Rows are points. Each copy is the shape, with its points in the same order, turned, moved and blurred by noise. Is it also mirrored, or only turned?

Shape:
[[-1.1  4.4  4.2]
 [-1.6 -0.8  4.5]
 [ 1.2 -2.1  0.4]
 [ 5.7 -3.2 -4.2]
 [-0.7 -1.6 -0.4]
 [-1.3 -2.4 -1.4]]
Copy 1:
[[-1.6  0.9  6.9]
 [ 1.3  3.7  3.6]
 [ 1.6  0.1  0.0]
 [ 3.1 -5.2 -4.0]
 [ 0.2  1.0 -0.6]
 [-0.3  1.2 -1.9]]
Copy 1 is: mirrored
Copy 2 (6 x 3):
[[ 2.7  5.0  4.0]
 [ 5.0  1.4  1.2]
 [ 1.3 -2.2  1.2]
 [-3.1 -6.7  2.7]
 [ 0.7 -0.9 -0.2]
 [ 0.1 -1.2 -1.4]]
Copy 2 is: mirrored
Copy 3:
[[ 1.8  2.4  5.4]
 [-3.0  1.0  4.2]
 [-1.9 -1.2 -0.1]
 [-0.5 -5.7 -5.4]
 [-2.0  0.8 -0.3]
 [-2.7  1.1 -1.8]]
Copy 3 is: only turned
Copy 4 (6 x 3):
[[ 0.7  5.3 -3.2]
 [ 1.6  0.3 -3.7]
 [ 1.1 -1.2  1.2]
 [ 1.8 -2.2  7.5]
 [-0.7 -1.2  0.4]
 [-1.7 -2.0  0.6]]
Copy 4 is: mirrored

Shape:
[[ 2.8  2.6 -2.0  1.2 -0.2  2.4]
 [ 0.1  2.4 -0.6  4.2  2.7  1.5]
 [ 2.2 -0.7 -1.5  6.6 -3.6  0.3]
 [-1.1  2.6  8.0 -1.6  2.8  2.3]
 [ 1.2 -1.1  3.8  0.6  4.7 -2.0]
 [-1.1  1.3 -1.6  1.1 -1.1  2.2]
 [-2.5  1.9 -0.9 -2.4 -1.2 -1.8]
 [-2.7  2.6  0.6 -0.3 -0.2 -4.3]
 [ 5.6 -5.4 -0.2  0.1 -0.4 -2.1]
 [-0.8  2.2 -2.3  3.7 -1.8 -2.4]
 [-1.3 -2.1  4.1 -3.1  6.4  2.2]
 [-0.6  2.4  0.4 -2.6 -3.0 -4.2]]
Copy 1:
[[ 3.1  0.5 -3.2 -1.0 -0.7  5.4]
 [ 2.5 -2.5 -4.8  1.4  1.1  3.0]
 [ 4.4 -5.8 -1.1 -3.8 -1.2  4.7]
 [ 3.3  3.3  0.8  3.6  5.5 -1.3]
 [ 0.9 -0.8  0.5  4.1 -0.8 -1.3]
 [ 0.7 -0.9 -2.0 -1.8  2.2  5.0]
 [-2.5  1.6 -1.3 -3.2  1.7  1.8]
 [-1.9  0.0 -2.2 -3.0  1.1 -1.7]
 [ 1.1 -2.1  4.2  0.2 -5.8  3.6]
 [ 0.5 -3.3 -3.6 -4.2 -0.2  1.9]
 [-1.3  2.0  1.6  7.0  2.7  1.2]
 [-1.1  2.0  0.0 -5.3 -0.3 -0.3]]
Copy 1 is: mirrored
Copy 2, 12 rows:
[[-0.7  1.0 -1.5 -4.7  2.6  2.0]
 [ 0.6  3.5  1.3 -2.4  2.7  1.8]
 [-4.0  4.7 -0.7 -4.6  2.3 -3.4]
 [ 0.0 -1.1  6.8 -0.5 -3.5  5.0]
 [ 3.2  0.5  1.5  0.6 -3.1  0.7]
 [-3.3  1.2 -0.7 -1.0  3.4  1.9]
 [-3.7  1.5 -2.4  1.7 -0.3  4.3]
 [-2.4  4.2 -1.0  2.4 -2.0  3.3]
 [-0.4 -2.4 -3.9 -2.2 -2.3 -4.9]
 [-3.4  5.8 -1.7 -1.0  0.9  0.3]
 [ 3.4 -3.8  3.7  2.9 -0.9  2.7]
 [-4.8  2.4 -3.8  0.2 -3.8  3.6]]
Copy 2 is: mirrored
